Rows are points. The ring and each string are closed loops that go straight from each point to the next, and from the last back to the first. Before rounding, they use only three directions, however many columns there are. How many times does the string pass through the ring? Passing back the other way cancels.

Ring, 6 rows:
[[ 0.26  0.16  0.15]
 [ 0.22  0.14 -0.07]
 [-0.02  0.25 -0.15]
 [-0.05  0.44 -0.04]
 [ 0.06  0.51  0.21]
 [ 0.12  0.39  0.32]]
String:
[[ 0.46  0.24  0.22]
 [ 0.30  0.14  0.27]
 [ 0.10  0.11  0.28]
 [ 0.01  0.18  0.20]
 [ 0.16  0.29  0.18]
 [ 0.28  0.40  0.29]
 [ 0.17  0.43  0.42]
 [ 0.07  0.49  0.43]
 [-0.07  0.31  0.24]
 [ 0.06  0.35  0.12]
 [ 0.14  0.48  0.08]
 [ 0.11  0.71  0.07]
 [-0.04  0.62  0.09]
 [-0.14  0.40  0.13]
 [-0.05  0.36  0.12]
 [ 0.06  0.41  0.09]
 [ 0.19  0.69  0.12]
 [ 0.14  0.67  0.25]
 [ 0.18  0.57  0.28]
 [ 0.20  0.46  0.25]
 [ 0.23  0.41  0.42]
 [ 0.15  0.24  0.43]
 [ 0.09  0.16  0.32]
 [ 0.11  0.23  0.17]
 [ 0.23  0.30  0.11]]
Times through: 4
String (30 x 3):
[[-0.10  0.33  0.18]
 [-0.07  0.48  0.26]
 [ 0.07  0.58  0.30]
 [-0.04  0.35  0.30]
 [-0.06  0.29  0.32]
 [ 0.08  0.38  0.48]
 [ 0.09  0.30  0.49]
 [-0.01  0.18  0.31]
 [ 0.04  0.23  0.16]
 [ 0.21  0.29  0.16]
 [ 0.12  0.25  0.13]
 [ 0.05  0.15  0.17]
 [ 0.25  0.05  0.17]
 [ 0.48  0.11  0.03]
 [ 0.41  0.18 -0.04]
 [ 0.38  0.24 -0.09]
 [ 0.40  0.24 -0.17]
 [ 0.26  0.28 -0.10]
 [ 0.05  0.21  0.01]
 [-0.07  0.12  0.00]
 [ 0.01  0.22  0.00]
 [-0.04  0.21  0.02]
 [-0.15  0.18 -0.08]
 [ 0.05  0.29  0.05]
 [-0.06  0.29  0.00]
 [-0.20  0.32 -0.03]
 [-0.11  0.58 -0.13]
 [ 0.08  0.66 -0.08]
 [ 0.13  0.48  0.03]
 [ 0.03  0.40  0.09]]
Times through: 2

Ring (10 x 8):
[[ 0.06  0.47  0.21  0.32  0.48 -0.17 -0.11  0.10]
 [ 0.19  0.47  0.15  0.01  0.67 -0.15 -0.25 -0.08]
 [ 0.22  0.17 -0.04 -0.39  0.55 -0.03 -0.32 -0.33]
 [ 0.13 -0.12 -0.16 -0.54  0.28  0.05 -0.29 -0.42]
 [-0.10 -0.44 -0.25 -0.50 -0.09  0.06 -0.20 -0.44]
 [-0.32 -0.57 -0.24 -0.30 -0.31 -0.01 -0.13 -0.36]
 [-0.48 -0.52 -0.14  0.03 -0.40 -0.13 -0.05 -0.18]
 [-0.47 -0.30 -0.01  0.32 -0.33 -0.18  0.02  0.00]
 [-0.35 -0.04  0.09  0.48 -0.15 -0.19  0.04  0.12]
 [-0.07  0.35  0.20  0.46  0.26 -0.18 -0.03  0.17]]
String, 31 rows:
[[-0.13 -0.27 -0.11  0.08 -0.33  0.14  0.08 -0.04]
 [-0.16 -0.33 -0.12  0.20 -0.53  0.22  0.20  0.04]
 [-0.66 -0.40  0.00  0.52 -0.54 -0.23  0.10  0.09]
 [-0.31 -0.21  0.00  0.50 -0.48  0.04  0.21  0.18]
 [ 0.04 -0.06 -0.05  0.15 -0.20  0.21  0.12  0.05]
 [-0.04  0.01  0.01  0.22 -0.08  0.06  0.06  0.05]
 [ 0.11  0.18  0.07  0.45 -0.16  0.23  0.23  0.26]
 [-0.02  0.43  0.24  0.62  0.21 -0.11  0.07  0.29]
 [-0.21  0.70  0.42  0.69  0.72 -0.57 -0.21  0.23]
 [-0.12  0.48  0.26  0.36  0.60 -0.41 -0.23  0.05]
 [-0.02  0.24  0.10  0.14  0.33 -0.15 -0.14 -0.03]
 [ 0.14  0.17  0.02  0.08  0.15  0.10 -0.01  0.00]
 [-0.14  0.27  0.15  0.11  0.52 -0.36 -0.29 -0.11]
 [-0.04  0.75  0.37  0.30  1.03 -0.57 -0.41  0.00]
 [ 0.05  0.88  0.41  0.39  1.10 -0.55 -0.37  0.08]
 [ 0.27  0.56  0.20  0.30  0.48  0.01 -0.04  0.15]
 [ 0.28  0.21  0.01  0.16  0.04  0.28  0.12  0.10]
 [-0.04  0.10  0.04  0.10  0.17 -0.08 -0.10 -0.05]
 [-0.22  0.23  0.17  0.28  0.36 -0.34 -0.19  0.00]
 [ 0.02  0.09  0.03  0.20  0.00  0.07  0.04  0.05]
 [ 0.06  0.05  0.01  0.27 -0.15  0.19  0.15  0.13]
 [-0.11 -0.02  0.01  0.15 -0.02 -0.03 -0.03 -0.02]
 [-0.42 -0.07  0.08  0.29  0.02 -0.33 -0.12 -0.04]
 [-0.29 -0.13  0.00  0.18 -0.08 -0.16 -0.06 -0.06]
 [-0.04 -0.10 -0.06  0.03 -0.09  0.08  0.00 -0.07]
 [-0.01 -0.13 -0.08  0.02 -0.15  0.14  0.03 -0.06]
 [-0.33 -0.25 -0.05  0.06 -0.12 -0.16 -0.10 -0.14]
 [-0.13 -0.25 -0.11  0.03 -0.26  0.09  0.03 -0.09]
 [-0.11 -0.21 -0.10  0.01 -0.20  0.09  0.01 -0.10]
 [-0.43 -0.33 -0.06  0.05 -0.16 -0.22 -0.13 -0.18]
 [-0.30 -0.23 -0.05  0.04 -0.09 -0.15 -0.11 -0.15]]
Times through: 0

Ring:
[[-0.20  0.15 -0.02 -0.23 -0.18 -0.01  0.05  0.06  0.18  0.33 -0.04]
 [ 0.08  0.15 -0.28 -0.08 -0.04 -0.07 -0.01  0.12  0.05  0.07 -0.03]
 [ 0.28  0.17 -0.44  0.02 -0.01 -0.01  0.02  0.06 -0.23 -0.16 -0.03]
 [ 0.38  0.17 -0.47  0.06 -0.04  0.12  0.09 -0.08 -0.55 -0.35 -0.02]
 [ 0.34  0.13 -0.39  0.07 -0.07  0.18  0.11 -0.18 -0.64 -0.39  0.00]
 [ 0.13  0.01 -0.13  0.04 -0.10  0.20  0.08 -0.27 -0.49 -0.30  0.04]
 [-0.13 -0.04  0.12 -0.07 -0.17  0.20  0.08 -0.29 -0.27 -0.08  0.06]
 [-0.31 -0.02  0.26 -0.18 -0.26  0.21  0.12 -0.28 -0.14  0.14  0.04]
 [-0.48  0.08  0.33 -0.33 -0.36  0.22  0.19 -0.22 -0.01  0.40 -0.01]
 [-0.42  0.14  0.21 -0.34 -0.32  0.12  0.16 -0.07  0.12  0.46 -0.04]]
String, 25 rows:
[[ 0.14  0.17 -0.24 -0.06 -0.17  0.20  0.17 -0.17 -0.51 -0.16 -0.02]
 [ 0.29  0.23 -0.36 -0.01 -0.21  0.34  0.27 -0.29 -0.90 -0.36 -0.03]
 [ 0.42  0.09 -0.38  0.14 -0.09  0.32  0.17 -0.35 -0.96 -0.60  0.03]
 [ 0.22 -0.13 -0.17  0.17  0.07  0.05 -0.10 -0.19 -0.29 -0.42  0.09]
 [ 0.01 -0.05 -0.07  0.01 -0.01 -0.01 -0.08 -0.08 -0.01 -0.09  0.05]
 [-0.08  0.14  0.02 -0.16 -0.33  0.37  0.29 -0.36 -0.64 -0.07 -0.01]
 [-0.22 -0.04  0.23 -0.12 -0.27  0.33  0.18 -0.42 -0.44 -0.06  0.06]
 [-0.26 -0.15  0.27 -0.07 -0.13  0.11 -0.03 -0.26  0.01  0.03  0.09]
 [-0.13 -0.12  0.08 -0.02 -0.01 -0.04 -0.13 -0.08  0.19  0.02  0.07]
 [-0.17 -0.01  0.08 -0.11 -0.13  0.06  0.01 -0.12  0.02  0.09  0.03]
 [-0.35  0.16  0.19 -0.31 -0.39  0.30  0.27 -0.25 -0.27  0.28 -0.04]
 [-0.76  0.32  0.50 -0.63 -0.73  0.52  0.55 -0.38 -0.34  0.71 -0.10]
 [-0.64  0.29  0.38 -0.55 -0.61  0.39  0.44 -0.27 -0.20  0.65 -0.10]
 [-0.28  0.16  0.10 -0.28 -0.31  0.18  0.19 -0.13 -0.10  0.30 -0.04]
 [-0.49  0.28  0.21 -0.47 -0.46  0.22  0.30 -0.09  0.00  0.60 -0.09]
 [-0.41  0.23  0.12 -0.39 -0.33  0.06  0.16  0.04  0.23  0.58 -0.08]
 [-0.12 -0.02 -0.04 -0.08  0.01 -0.18 -0.16  0.14  0.44  0.20  0.02]
 [-0.04  0.05 -0.10 -0.08 -0.06 -0.04 -0.04  0.02  0.10  0.08  0.01]
 [-0.02  0.30 -0.23 -0.23 -0.25  0.14  0.21 -0.01 -0.25  0.18 -0.09]
 [ 0.19  0.24 -0.43 -0.08 -0.05 -0.06  0.03  0.16 -0.06  0.04 -0.07]
 [ 0.31  0.13 -0.48  0.06  0.09 -0.14 -0.10  0.18  0.00 -0.14 -0.02]
 [ 0.20 -0.01 -0.30  0.09  0.11 -0.14 -0.16  0.08  0.08 -0.16  0.03]
 [ 0.14  0.22 -0.29 -0.09 -0.18  0.18  0.18 -0.11 -0.47 -0.09 -0.05]
 [ 0.48  0.40 -0.64 -0.02 -0.21  0.32  0.34 -0.16 -1.03 -0.38 -0.10]
 [ 0.47  0.37 -0.60 -0.01 -0.22  0.36  0.35 -0.23 -1.10 -0.43 -0.08]]
Times through: 4

Ring:
[[ 0.01 -0.13 -0.11  0.20 -0.04  0.19  0.24  0.25 -0.31  0.13  0.09  0.28
   0.02 -0.03]
 [-0.25 -0.33 -0.09 -0.14 -0.22  0.11  0.16  0.20  0.16  0.27 -0.13  0.18
   0.04  0.00]
 [-0.48 -0.49 -0.04 -0.49 -0.33  0.02  0.09  0.12  0.56  0.31 -0.30  0.08
   0.05  0.03]
 [-0.58 -0.54  0.05 -0.68 -0.32 -0.06  0.04  0.07  0.74  0.25 -0.34  0.03
   0.06  0.07]
 [-0.47 -0.45  0.13 -0.57 -0.16 -0.10  0.05  0.09  0.56  0.12 -0.22  0.08
   0.06  0.10]
 [-0.22 -0.25  0.19 -0.25  0.07 -0.09  0.10  0.15  0.11 -0.04  0.01  0.19
   0.05  0.11]
 [ 0.10 -0.01  0.18  0.16  0.30  0.00  0.19  0.21 -0.46 -0.23  0.30  0.31
   0.03  0.08]
 [ 0.27  0.11  0.10  0.37  0.35  0.12  0.25  0.23 -0.76 -0.31  0.43  0.34
   0.00  0.01]
 [ 0.30  0.12  0.00  0.44  0.28  0.21  0.28  0.23 -0.81 -0.26  0.43  0.34
  -0.01 -0.04]
 [ 0.21  0.03 -0.09  0.40  0.13  0.24  0.28  0.26 -0.65 -0.07  0.30  0.33
   0.00 -0.06]]
String:
[[ 0.52  0.30  0.05  0.69  0.48  0.23  0.33  0.27 -1.20 -0.44  0.64  0.42
  -0.03 -0.05]
 [ 0.53  0.28  0.03  0.81  0.46  0.20  0.34  0.35 -1.22 -0.29  0.60  0.49
  -0.01 -0.01]
 [ 0.16  0.01  0.02  0.34  0.19  0.12  0.25  0.26 -0.58 -0.09  0.28  0.34
   0.02  0.01]
 [ 0.05 -0.07 -0.02  0.11  0.08  0.17  0.22  0.18 -0.36 -0.10  0.20  0.24
   0.00 -0.04]
 [ 0.08 -0.05 -0.08  0.13  0.05  0.24  0.24  0.16 -0.41 -0.13  0.22  0.22
  -0.02 -0.08]
 [ 0.22  0.04 -0.15  0.38  0.09  0.31  0.30  0.23 -0.67 -0.09  0.31  0.30
  -0.02 -0.11]
 [-0.05 -0.16 -0.12 -0.03 -0.08  0.24  0.22  0.13 -0.18 -0.02  0.10  0.16
  -0.01 -0.09]
 [-0.14 -0.22 -0.08 -0.13 -0.11  0.18  0.19  0.13 -0.03  0.02  0.03  0.15
   0.00 -0.06]
 [-0.06 -0.20 -0.19  0.07 -0.16  0.25  0.23  0.20 -0.16  0.16  0.02  0.21
   0.00 -0.08]
 [ 0.02 -0.17 -0.20  0.34 -0.13  0.21  0.26  0.33 -0.32  0.33  0.02  0.34
   0.04 -0.02]
 [-0.05 -0.19 -0.08  0.20 -0.07  0.11  0.22  0.30 -0.21  0.25  0.02  0.31
   0.05  0.03]
 [-0.13 -0.23 -0.04  0.02 -0.08  0.08  0.18  0.24 -0.06  0.19 -0.02  0.25
   0.04  0.03]
 [-0.30 -0.34 -0.03 -0.31 -0.19  0.08  0.13  0.13  0.25  0.14 -0.12  0.12
   0.03  0.00]
 [-0.37 -0.39 -0.03 -0.45 -0.23  0.08  0.11  0.07  0.38  0.11 -0.16  0.06
   0.02 -0.01]
 [-0.15 -0.23  0.03 -0.03 -0.03  0.03  0.16  0.23 -0.03  0.14 -0.01  0.25
   0.05  0.06]
 [-0.40 -0.43  0.02 -0.33 -0.22 -0.04  0.10  0.18  0.41  0.30 -0.23  0.16
   0.07  0.09]
 [-0.24 -0.30  0.04 -0.20 -0.08  0.01  0.13  0.18  0.14  0.13 -0.07  0.19
   0.05  0.06]
 [-0.26 -0.31  0.06 -0.22 -0.08 -0.01  0.12  0.17  0.17  0.13 -0.08  0.18
   0.05  0.07]
 [-0.33 -0.37  0.11 -0.27 -0.09 -0.10  0.09  0.20  0.30  0.21 -0.15  0.20
   0.08  0.13]
 [-0.29 -0.33  0.13 -0.24 -0.04 -0.10  0.10  0.20  0.22  0.15 -0.10  0.21
   0.07  0.13]
 [-0.20 -0.26  0.10 -0.16  0.00 -0.03  0.13  0.18  0.07  0.06 -0.01  0.21
   0.05  0.08]
 [-0.29 -0.31  0.07 -0.37 -0.08  0.01  0.11  0.09  0.24  0.00 -0.06  0.11
   0.03  0.03]
 [-0.40 -0.37  0.19 -0.56 -0.05 -0.10  0.05  0.05  0.42 -0.05 -0.11  0.07
   0.05  0.09]
 [-0.19 -0.21  0.29 -0.23  0.18 -0.17  0.09  0.15  0.05 -0.13  0.07  0.22
   0.06  0.16]
 [-0.05 -0.11  0.26 -0.05  0.26 -0.11  0.13  0.18 -0.19 -0.20  0.19  0.27
   0.05  0.13]
 [-0.09 -0.14  0.17 -0.16  0.16 -0.02  0.14  0.11 -0.11 -0.22  0.16  0.19
   0.02  0.06]
 [ 0.25  0.12  0.26  0.36  0.49 -0.05  0.21  0.25 -0.74 -0.35  0.45  0.39
   0.03  0.11]
 [ 0.41  0.22  0.23  0.62  0.56  0.00  0.26  0.33 -1.02 -0.35  0.55  0.48
   0.03  0.11]
 [ 0.29  0.11  0.13  0.51  0.38  0.04  0.25  0.32 -0.80 -0.18  0.41  0.43
   0.03  0.08]
 [ 0.32  0.14  0.11  0.51  0.39  0.08  0.27  0.29 -0.85 -0.24  0.45  0.42
   0.02  0.05]
 [ 0.54  0.31  0.11  0.81  0.55  0.14  0.33  0.35 -1.25 -0.35  0.64  0.51
   0.00  0.03]]
Times through: 2

Ring, 6 rows:
[[-0.67 -0.06 -0.05 -0.11 -0.06  0.27  0.03 -0.02 -0.11  0.38  0.22 -0.20
   0.27 -0.33]
 [-0.42  0.08  0.02 -0.09  0.39  0.06  0.01  0.33 -0.20  0.20  0.27 -0.53
   0.04 -0.12]
 [ 0.15  0.14  0.11  0.08  0.31 -0.14  0.08  0.33 -0.11 -0.08  0.07 -0.27
  -0.20  0.11]
 [ 0.57  0.14  0.14  0.22  0.11 -0.24  0.13  0.23  0.00 -0.26 -0.17  0.09
  -0.34  0.23]
 [ 0.46  0.08  0.06  0.20 -0.02 -0.11  0.08  0.10  0.03 -0.15 -0.28  0.27
  -0.23  0.11]
 [-0.17 -0.06 -0.03  0.05 -0.27  0.17  0.06 -0.13  0.01  0.18 -0.09  0.23
   0.11 -0.19]]
String (28 x 14):
[[-0.28  0.09  0.07 -0.04  0.31 -0.01  0.06  0.30 -0.17  0.11  0.27 -0.47
  -0.02 -0.05]
 [-0.09  0.11  0.10  0.03  0.26 -0.07  0.10  0.29 -0.13  0.02  0.20 -0.36
  -0.09  0.02]
 [ 0.11  0.08  0.13  0.11  0.04 -0.11  0.15  0.16 -0.05 -0.06  0.11 -0.13
  -0.14  0.07]
 [ 0.10  0.05  0.09  0.11 -0.05 -0.05  0.13  0.08 -0.02 -0.02  0.01  0.02
  -0.10  0.02]
 [ 0.13  0.12  0.07  0.08  0.25 -0.09  0.06  0.28 -0.09 -0.05  0.00 -0.16
  -0.17  0.07]
 [ 0.52  0.23  0.14  0.17  0.50 -0.29  0.06  0.49 -0.11 -0.26 -0.09 -0.24
  -0.40  0.28]
 [ 0.89  0.21  0.20  0.31  0.19 -0.39  0.16  0.33  0.02 -0.43 -0.24  0.12
  -0.51  0.39]
 [ 0.70  0.08  0.16  0.30 -0.26 -0.23  0.21  0.00  0.11 -0.30 -0.24  0.40
  -0.32  0.22]
 [ 0.41  0.05  0.11  0.21 -0.19 -0.12  0.16  0.01  0.06 -0.15 -0.16  0.28
  -0.19  0.10]
 [ 0.80  0.09  0.14  0.33 -0.22 -0.24  0.18  0.02  0.12 -0.33 -0.35  0.48
  -0.36  0.25]
 [ 0.31  0.03  0.08  0.19 -0.23 -0.06  0.14 -0.04  0.06 -0.09 -0.16  0.30
  -0.14  0.05]
 [ 0.13  0.06  0.04  0.11  0.05 -0.03  0.07  0.13 -0.04 -0.02 -0.09  0.04
  -0.11  0.01]
 [ 0.35  0.13  0.03  0.14  0.27 -0.10  0.00  0.28 -0.05 -0.11 -0.24  0.04
  -0.24  0.11]
 [ 0.44  0.09  0.00  0.18  0.10 -0.07  0.00  0.16  0.01 -0.12 -0.37  0.27
  -0.22  0.09]
 [ 0.24  0.04 -0.02  0.14  0.00  0.02  0.00  0.07  0.01 -0.01 -0.31  0.27
  -0.11 -0.02]
 [ 0.07 -0.10  0.00  0.16 -0.60  0.13  0.14 -0.33  0.13  0.08 -0.20  0.56
   0.07 -0.15]
 [-0.09 -0.11 -0.01  0.11 -0.58  0.18  0.13 -0.33  0.10  0.15 -0.13  0.48
   0.13 -0.21]
 [-0.29 -0.14 -0.04  0.06 -0.58  0.26  0.11 -0.35  0.08  0.25 -0.07  0.41
   0.23 -0.29]
 [-0.19 -0.11  0.01  0.08 -0.53  0.17  0.15 -0.29  0.07  0.17 -0.01  0.33
   0.15 -0.21]
 [-0.23  0.04 -0.01 -0.01  0.15  0.09  0.01  0.16 -0.10  0.16  0.04 -0.16
   0.03 -0.12]
 [-0.70 -0.02 -0.09 -0.15  0.20  0.28 -0.06  0.13 -0.17  0.40  0.18 -0.34
   0.25 -0.33]
 [-1.06 -0.14 -0.12 -0.21 -0.15  0.44 -0.01 -0.13 -0.13  0.58  0.32 -0.25
   0.47 -0.52]
 [-0.75 -0.14 -0.04 -0.09 -0.37  0.33  0.09 -0.23 -0.05  0.42  0.26 -0.04
   0.36 -0.40]
 [-0.91 -0.07 -0.06 -0.18  0.01  0.33  0.01  0.02 -0.16  0.47  0.37 -0.39
   0.35 -0.40]
 [-1.01  0.03 -0.07 -0.27  0.51  0.28 -0.08  0.34 -0.30  0.49  0.47 -0.81
   0.29 -0.35]
 [-0.56  0.11 -0.03 -0.16  0.63  0.11 -0.08  0.47 -0.27  0.27  0.29 -0.71
   0.07 -0.16]
 [-0.56  0.13 -0.01 -0.17  0.71  0.08 -0.07  0.53 -0.30  0.26  0.33 -0.80
   0.05 -0.13]
 [-0.66  0.18  0.01 -0.22  0.95  0.04 -0.09  0.69 -0.37  0.26  0.47 -1.08
   0.02 -0.10]]
Times through: 3
